Each row of a before or after table is a point. The points were changed in one or more steps. Then noise was added and the rows were shuffled. The steps act on columns, c1 being the first. What was done? A step turns or swaps two columns, mirrors them in a line or flattens them onto one, adds a multiple of one to another, or multiplies or shifts one. Angles are multiples of 10 degrees, from the lower column toward the higher: turns from -170 to 170, lines from 10 to 170 but not 90. Use the fewest steps. Two steps may share a column if one is a turn and the other turns, adds or multiplies; they go together, in the order done. Otherwise the lowest column goes first.

Before:
array([[-0.05, -0.34],
       [ 0.58,  0.41],
       [-0.34,  0.24],
       [-0.03, -0.34],
       [-0.12, -0.19],
       [-0.32, -0.10],
       [ 0.45,  0.38],
       [ 0.04, -0.16],
       [ 0.45,  0.29],
       [ 0.58,  0.22],
       [-0.59, -0.10],
       [ 0.41,  0.69],
       [ 0.33,  0.40]])
After (13 x 2):
array([[-0.17, -0.06],
       [ 0.49,  0.33],
       [ 0.44,  0.62],
       [-0.10, -0.34],
       [ 0.23,  0.43],
       [-0.14,  0.02],
       [ 0.24,  0.59],
       [ 0.42,  0.41],
       [ 0.69,  0.46],
       [ 0.26, -0.37],
       [-0.38, -0.05],
       [-0.33, -0.09],
       [-0.11, -0.59]])
Steps: swap c1 and c2

Before:
array([[ 0.01, -0.08, -0.84,  0.41],
       [ 0.08, -0.22,  0.27, -0.12],
       [ 0.22, -0.17, -0.64, -0.15],
       [-0.22, -0.40,  0.48, -0.36],
       [ 0.12, -0.69,  0.48, -0.23],
       [ 0.09, -0.08, -0.60, -0.08],
       [ 0.00,  0.06, -0.27, -0.02],
       [ 0.32,  0.10, -0.33,  0.13]])
After, 8 rows:
array([[ 0.82,  0.23, -0.31, -0.07],
       [ 0.29, -0.83,  0.28,  0.03],
       [ 0.01,  0.23, -0.91, -0.07],
       [ 0.20, -0.31,  0.19,  0.03],
       [ 0.21,  0.09, -0.49, -0.37],
       [ 0.56,  0.03, -0.50, -0.47],
       [-0.56, -0.57,  0.43, -0.04],
       [-0.01,  0.11, -0.19, -0.17]])
Steps: multiply c1 by 2.5; turn c3 and c4 by 30 degrees; turn c2 and c3 by 20 degrees

Before:
array([[-0.14,  0.10,  0.35, -0.07, -0.07, -0.49,  0.21, -0.75],
       [-0.02,  0.24,  0.05,  0.13,  0.13, -0.42,  0.18, -0.41],
       [ 0.02,  0.02, -0.53,  0.01,  0.36, -0.52, -0.04, -0.32],
       [-0.49,  0.11, -0.26, -0.06, -0.20,  0.30,  0.05,  0.06],
       [ 0.44, -0.02, -0.31, -0.05,  0.10, -0.26, -0.16, -0.29],
       [-0.60,  0.25,  0.29, -0.14, -0.12, -0.38, -0.16, -0.44],
       [-0.39, -0.02,  0.60,  0.16,  0.25, -0.23,  0.10, -0.18],
       [-0.42,  0.20,  0.39, -0.47,  0.20, -0.35,  0.10, -0.33],
       [ 0.36, -0.05, -0.22,  0.18, -0.07, -0.65, -0.41, -0.30],
       [-0.69, -0.12, -0.06,  0.10,  0.07,  0.77, -0.18, -0.22],
       [-0.58, -0.39, -0.25, -0.17, -0.30,  0.17,  0.10, -0.25]])
After (11 x 8):
array([[ 0.17, -0.23, -0.37,  0.35, -0.07,  0.52, -0.55,  0.25],
       [-0.29, -0.33,  0.49, -0.93,  0.20, -0.04, -0.37,  0.01],
       [-0.53, -0.07,  0.48,  0.32,  0.24, -0.07, -0.26,  0.08],
       [-0.18, -0.50,  0.65, -0.27, -0.15,  0.23, -0.35,  0.12],
       [ 0.36,  0.02,  0.52, -0.33, -0.31, -0.13,  0.15,  0.55],
       [ 0.32, -0.06,  0.42, -0.13, -0.21, -0.13,  0.28, -0.07],
       [ 0.24, -0.16, -0.48, -0.10,  0.13,  0.21, -0.24,  0.17],
       [ 0.19, -0.08,  0.64,  0.19,  0.10,  0.07,  0.80,  0.24],
       [-0.06, -0.44,  0.02,  0.25,  0.12, -0.11, -0.45,  0.06],
       [ 0.51, -0.18, -0.09,  0.03,  0.36,  0.12, -0.53,  0.11],
       [-0.34, -0.64,  0.19, -0.15, -0.07, -0.12, -0.51,  0.41]])
Steps: mirror c1 and c3 in the line at 130 degrees; add 0.3 times c5 to c8; turn c2 and c8 by -130 degrees; multiply c4 by 2; turn c6 and c7 by 100 degrees

Before, 11 rows:
array([[-0.26,  0.08,  0.14,  0.24,  0.12, -0.16,  0.03,  0.10, -0.03,
        -0.23, -0.07,  0.16],
       [ 0.01,  0.01,  0.28, -0.13, -0.10,  0.17,  0.21,  0.10,  0.27,
         0.21,  0.20, -0.07],
       [-0.21,  0.05, -0.05,  0.17,  0.11, -0.17,  0.23,  0.00, -0.07,
        -0.01, -0.35,  0.12],
       [-0.26, -0.14, -0.01,  0.07, -0.23,  0.33,  0.23,  0.31,  0.12,
         0.07, -0.05,  0.04],
       [ 0.21, -0.04,  0.21,  0.03, -0.20, -0.15, -0.04, -0.27,  0.14,
        -0.13,  0.07, -0.28],
       [ 0.13, -0.03,  0.11, -0.24, -0.18,  0.20,  0.21, -0.03,  0.17,
        -0.06,  0.21,  0.08],
       [ 0.01, -0.11,  0.05,  0.12,  0.10, -0.21, -0.11,  0.00, -0.01,
         0.05, -0.08,  0.26],
       [ 0.16, -0.18,  0.21, -0.28, -0.11, -0.03,  0.04, -0.18,  0.01,
        -0.03,  0.38, -0.34],
       [-0.01,  0.06,  0.18, -0.05,  0.06, -0.24, -0.16, -0.03, -0.06,
        -0.18, -0.30, -0.09],
       [ 0.00, -0.12,  0.36,  0.04, -0.12, -0.23,  0.08, -0.02, -0.12,
        -0.09, -0.04,  0.10],
       [ 0.29, -0.09,  0.25, -0.01,  0.00,  0.18,  0.09, -0.11, -0.03,
        -0.09,  0.06, -0.31]])
After (11 x 12):
array([[-0.26,  0.11,  0.11,  0.08,  0.30, -0.34,  0.11,  0.92,  0.08,
        -0.11,  0.09,  0.05],
       [ 0.02,  0.05, -0.20, -0.14,  0.30, -0.28,  0.07,  0.31, -0.15,
        -0.20, -0.20, -0.07],
       [-0.27, -0.07, -0.17,  0.25,  0.00,  0.14,  0.03,  0.30, -0.04,
        -0.20,  0.03,  0.15],
       [-0.04,  0.10, -0.26,  0.04,  0.27,  0.27, -0.08, -0.07, -0.02,
         0.08,  0.07,  0.11],
       [-0.20, -0.17, -0.01,  0.16, -0.01,  0.19,  0.25,  0.02, -0.03,
         0.11,  0.33,  0.11],
       [ 0.13,  0.09,  0.00, -0.25,  0.28, -0.26,  0.08, -0.10, -0.04,
        -0.31, -0.18,  0.08],
       [ 0.20,  0.05, -0.07,  0.02,  0.26,  0.07, -0.18, -0.81, -0.19,
        -0.35, -0.05, -0.27],
       [ 0.01,  0.07, -0.10,  0.13, -0.11,  0.19, -0.06,  0.01, -0.10,
         0.06,  0.10,  0.27],
       [ 0.16,  0.31, -0.12, -0.29,  0.18,  0.02, -0.07, -0.55, -0.04,
        -0.06, -0.30, -0.33],
       [ 0.29,  0.10, -0.21,  0.00,  0.16, -0.16,  0.00, -0.33,  0.11,
        -0.04, -0.03, -0.29],
       [-0.01, -0.16, -0.18, -0.04, -0.04,  0.26, -0.17, -0.09, -0.08,
        -0.08,  0.24, -0.11]])
Steps: turn c2 and c11 by -160 degrees; turn c3 and c5 by 150 degrees; turn c5 and c7 by -30 degrees; add -1.5 times c9 to c10; turn c6 and c9 by 150 degrees; multiply c8 by 3

Before:
array([[ 0.30, -0.03,  0.39,  0.04,  0.35,  0.10,  0.45, -0.41,  0.17,
         0.20, -0.15,  0.45,  0.12, -0.35, -0.06, -0.07, -0.28,  0.00],
       [-0.17,  0.18,  0.45,  0.34, -0.11, -0.16,  0.33, -0.07, -0.22,
         0.34, -0.56,  0.10, -0.12, -0.19,  0.54,  0.20, -0.08, -0.17],
       [ 0.11, -0.01, -0.01,  0.19, -0.13, -0.01,  0.41,  0.19, -0.10,
         0.41,  0.13,  0.37,  0.29, -0.35,  0.12,  0.22, -0.39, -0.11],
       [-0.19,  0.06, -0.05, -0.19,  0.16,  0.83,  0.69, -0.03, -0.27,
         0.20,  0.28, -0.19,  0.09,  0.22, -0.34, -0.06,  0.22, -0.20],
       [ 0.19,  0.06,  0.11,  0.02,  0.31, -0.32,  0.27,  0.29,  0.07,
         0.15,  0.55,  0.54, -0.03, -0.40,  0.24,  0.50, -0.07,  0.17],
       [-0.33,  0.15,  0.12, -0.08, -0.11,  0.04, -0.11,  0.14, -0.44,
        -0.51,  0.20,  0.51, -0.16, -0.07, -0.37, -0.25,  0.00, -0.82],
       [-0.14, -0.12, -0.32,  0.20,  0.18,  0.34,  0.08, -0.25, -0.38,
        -0.15,  0.18,  0.25,  0.30, -0.01, -0.12,  0.18, -0.08, -0.08],
       [ 0.15, -0.33, -0.07, -0.29,  0.59,  0.25,  0.59,  0.74,  0.54,
         0.00,  0.37,  0.37,  0.12,  0.37, -0.21, -0.41,  0.23,  0.56],
       [-0.11, -0.29,  0.02,  0.27,  0.34,  0.12,  0.30, -0.06, -0.03,
         0.92, -0.06, -0.05,  0.55, -0.14,  0.18, -0.18,  0.16,  0.34],
       [ 0.53, -0.10,  0.45, -0.13, -0.10,  0.08,  0.14, -0.51, -0.07,
        -0.38,  0.13, -0.06, -0.01, -0.06, -0.21, -0.18, -0.11,  0.28],
       [ 0.28, -0.04, -0.40, -0.57,  0.07, -0.04,  0.92, -0.26,  0.05,
         0.16,  0.28,  0.40,  0.17, -0.04,  0.07, -0.12, -0.17, -0.07]])
After:
array([[ 0.19, -0.16,  0.14, -0.31,  0.31, -0.18,  0.33,  0.24,  0.53,
         0.02,  0.57,  0.13,  0.12,  0.12,  0.05,  0.45, -0.06,  0.21],
       [ 0.32,  0.02,  0.42,  0.07,  0.38, -0.04,  0.42, -0.42,  0.44,
         0.10, -0.13,  0.15,  0.23,  0.21, -0.04, -0.11, -0.28,  0.06],
       [-0.12, -0.62,  0.04,  0.25,  0.34, -0.20,  0.30, -0.04, -0.05,
         0.60, -0.09, -0.05,  0.92,  0.37,  0.02, -0.23,  0.19,  0.36],
       [ 0.11,  0.21, -0.08,  0.02,  0.61,  0.36,  0.61,  0.71,  0.39,
         0.10,  0.32,  0.56,  0.00,  0.89, -0.06, -0.45,  0.17,  0.61],
       [ 0.29,  0.65, -0.41, -0.32,  0.04,  0.47,  0.94, -0.24,  0.38,
         0.18,  0.24,  0.10,  0.16,  0.47,  0.04, -0.11, -0.18, -0.05],
       [-0.18, -0.42,  0.47,  0.01, -0.10, -0.39,  0.26, -0.05,  0.08,
        -0.16, -0.58, -0.18,  0.33,  0.34, -0.01,  0.15, -0.08, -0.21],
       [-0.19, -0.12, -0.32,  0.41,  0.13, -0.04,  0.11, -0.28,  0.25,
         0.30,  0.22, -0.37, -0.27,  0.49, -0.01,  0.18, -0.11, -0.10],
       [ 0.62,  0.12,  0.43, -0.01, -0.14,  0.13,  0.15, -0.54, -0.07,
        -0.02,  0.12, -0.08, -0.38,  0.46,  0.01, -0.18, -0.09,  0.31],
       [-0.25,  0.92, -0.02,  0.65,  0.11,  0.57,  0.72,  0.01, -0.17,
         0.09,  0.32, -0.32,  0.24,  0.78,  0.03, -0.04,  0.30, -0.23],
       [ 0.09, -0.26,  0.00,  0.16, -0.08, -0.16,  0.39,  0.17,  0.33,
         0.25,  0.18, -0.13,  0.40,  0.14,  0.03,  0.20, -0.41, -0.15],
       [-0.31,  0.29,  0.17,  0.03, -0.12,  0.13, -0.08,  0.14,  0.54,
        -0.14,  0.19, -0.40, -0.49,  0.41, -0.07, -0.23, -0.02, -0.77]])
Steps: turn c4 and c6 by -60 degrees; add 1.5 times c6 to c2; swap c9 and c12; swap c10 and c13; shift c14 by .50; multiply c15 by 0

Before, 11 rows:
array([[-0.24,  0.01,  0.18, -0.24, -0.22, -0.08,  0.12, -0.07, -0.16,
        -0.04,  0.20,  0.14,  0.43, -0.33, -0.05, -0.04, -0.09, -0.20,
        -0.21,  0.29,  0.04,  0.09,  0.03, -0.27],
       [ 0.07,  0.10, -0.09,  0.38,  0.14,  0.05, -0.09, -0.18, -0.27,
         0.14, -0.07, -0.13, -0.17,  0.03, -0.36,  0.08, -0.01,  0.41,
         0.39, -0.18, -0.15,  0.16,  0.05, -0.17],
       [-0.68,  0.10,  0.09, -0.25, -0.35,  0.11,  0.12,  0.01, -0.22,
         0.15,  0.02, -0.04, -0.08, -0.25, -0.66,  0.00,  0.02, -0.16,
        -0.32, -0.11, -0.21,  0.17, -0.04, -0.13],
       [ 0.00,  0.11,  0.08, -0.28, -0.19, -0.01, -0.02, -0.03,  0.02,
        -0.06,  0.04, -0.06, -0.13,  0.09,  0.09,  0.00, -0.03,  0.15,
        -0.35, -0.54, -0.27,  0.17,  0.02,  0.05],
       [-0.10, -0.24, -0.11, -0.27,  0.61,  0.11,  0.06,  0.07, -0.19,
         0.09, -0.09,  0.11, -0.13, -0.09,  0.07,  0.03,  0.09,  0.05,
        -0.10,  0.06, -0.06,  0.18,  0.03,  0.02],
       [-0.15, -0.35,  0.19,  0.32, -0.38,  0.02,  0.12, -0.12, -0.26,
        -0.07,  0.17,  0.05, -0.08, -0.36,  0.16,  0.25, -0.05,  0.24,
        -0.25,  0.32, -0.08,  0.05,  0.00, -0.20],
       [ 0.12,  0.03, -0.08, -0.12, -0.30, -0.13,  0.13, -0.03, -0.13,
        -0.06,  0.38,  0.12, -0.17,  0.17, -0.04,  0.11, -0.09, -0.07,
        -0.24,  0.35,  0.48,  0.10, -0.24, -0.16],
       [ 0.08, -0.02,  0.94, -0.21, -0.33,  0.05, -0.08,  0.03, -0.27,
        -0.07, -0.14,  0.05,  0.37, -0.14,  0.04,  0.12, -0.01, -0.04,
        -0.32,  0.36, -0.25,  0.05,  0.08,  0.06],
       [-0.02, -0.07, -0.02, -0.06, -0.39, -0.19, -0.14,  0.15, -0.29,
         0.15,  0.07, -0.05,  0.12, -0.16,  0.11, -0.05,  0.17, -0.16,
        -0.17,  0.25, -0.24,  0.13,  0.02, -0.33],
       [ 0.08, -0.09, -0.11, -0.33, -0.23,  0.10,  0.06,  0.06, -0.04,
        -0.01, -0.16, -0.04,  0.09,  0.12,  0.13,  0.28, -0.08, -0.18,
         0.83,  0.11,  0.13,  0.14, -0.02, -0.04],
       [ 0.01,  0.08, -0.10,  0.58, -0.27,  0.07,  0.03,  0.18, -0.25,
         0.58, -0.16,  0.05, -0.01,  0.16,  0.18, -0.05, -0.08, -0.02,
        -0.11,  0.29,  0.08,  0.19, -0.17, -0.04]])
After:
array([[-0.12, -0.08,  0.00, -0.07, -0.26, -0.21, -0.04,  0.16, -0.28,
        -0.20,  0.10, -0.05,  0.00, -0.15,  0.13, -0.04,  0.16, -0.22,
        -0.18, -0.18, -0.24, -0.24, -0.03, -0.30],
       [-0.68,  0.10,  0.09, -0.17, -0.26,  0.12,  0.24,  0.00, -0.22,
        -0.09,  0.02, -0.05,  0.11, -0.27, -0.68,  0.00,  0.01, -0.32,
        -0.32,  0.06, -0.21,  0.00, -0.17, -0.13],
       [-0.14,  0.09, -0.09,  0.55, -0.19,  0.07,  0.11,  0.18, -0.24,
        -0.48, -0.15,  0.06,  0.22,  0.16,  0.19, -0.02, -0.08,  0.38,
        -0.11, -0.28,  0.07, -0.18,  0.26, -0.04],
       [-0.05, -0.36,  0.21,  0.26, -0.25,  0.02,  0.04, -0.12, -0.27,
         0.09,  0.16,  0.05,  0.03, -0.36,  0.18,  0.25, -0.05,  0.47,
        -0.25, -0.35, -0.07, -0.04,  0.20, -0.23],
       [ 0.16,  0.02, -0.06,  0.07, -0.21, -0.13,  0.09, -0.03, -0.14,
         0.14,  0.37,  0.15,  0.11,  0.18, -0.03,  0.11, -0.10, -0.14,
        -0.24, -0.36,  0.49, -0.05, -0.26, -0.17],
       [-0.20,  0.00,  0.18, -0.19, -0.15, -0.08,  0.09, -0.07, -0.16,
        -0.17,  0.21,  0.14, -0.30, -0.32, -0.03, -0.04, -0.09, -0.36,
        -0.22, -0.31,  0.04, -0.04, -0.12, -0.28],
       [-0.14, -0.24, -0.10, -0.23,  0.43,  0.10,  0.17,  0.06, -0.20,
        -0.01, -0.10,  0.11,  0.10, -0.10,  0.09,  0.03,  0.07, -0.14,
        -0.09, -0.09, -0.08, -0.09, -0.15,  0.01],
       [ 0.07, -0.03,  0.94, -0.21, -0.23,  0.05, -0.09,  0.03, -0.26,
        -0.12, -0.12,  0.03, -0.25, -0.14,  0.02,  0.11, -0.02, -0.19,
        -0.32, -0.30, -0.25, -0.18, -0.07,  0.05],
       [ 0.03,  0.10,  0.09, -0.25, -0.13, -0.02,  0.24, -0.04,  0.03,
         0.11,  0.05, -0.06,  0.05,  0.09,  0.09, -0.01, -0.03, -0.05,
        -0.34,  0.51, -0.27,  0.00, -0.15,  0.03],
       [ 0.19,  0.11, -0.10,  0.28,  0.08,  0.07,  0.10, -0.19, -0.29,
        -0.03, -0.09, -0.11,  0.15,  0.02, -0.34,  0.09, -0.01,  0.67,
         0.38,  0.22, -0.14, -0.12,  0.27, -0.17],
       [ 0.05, -0.08, -0.11, -0.23, -0.16,  0.13,  0.13,  0.08, -0.04,
        -0.02, -0.15, -0.03, -0.05,  0.13,  0.12,  0.28, -0.06, -0.43,
         0.84, -0.13,  0.13, -0.08, -0.23, -0.01]])
Steps: add -0.7 times c8 to c1; add 0.7 times c4 to c18; turn c4 and c23 by 40 degrees; multiply c5 by 0.7; turn c7 and c20 by -160 degrees; turn c7 and c22 by -130 degrees; turn c10 and c13 by 150 degrees; multiply c13 by 0.7
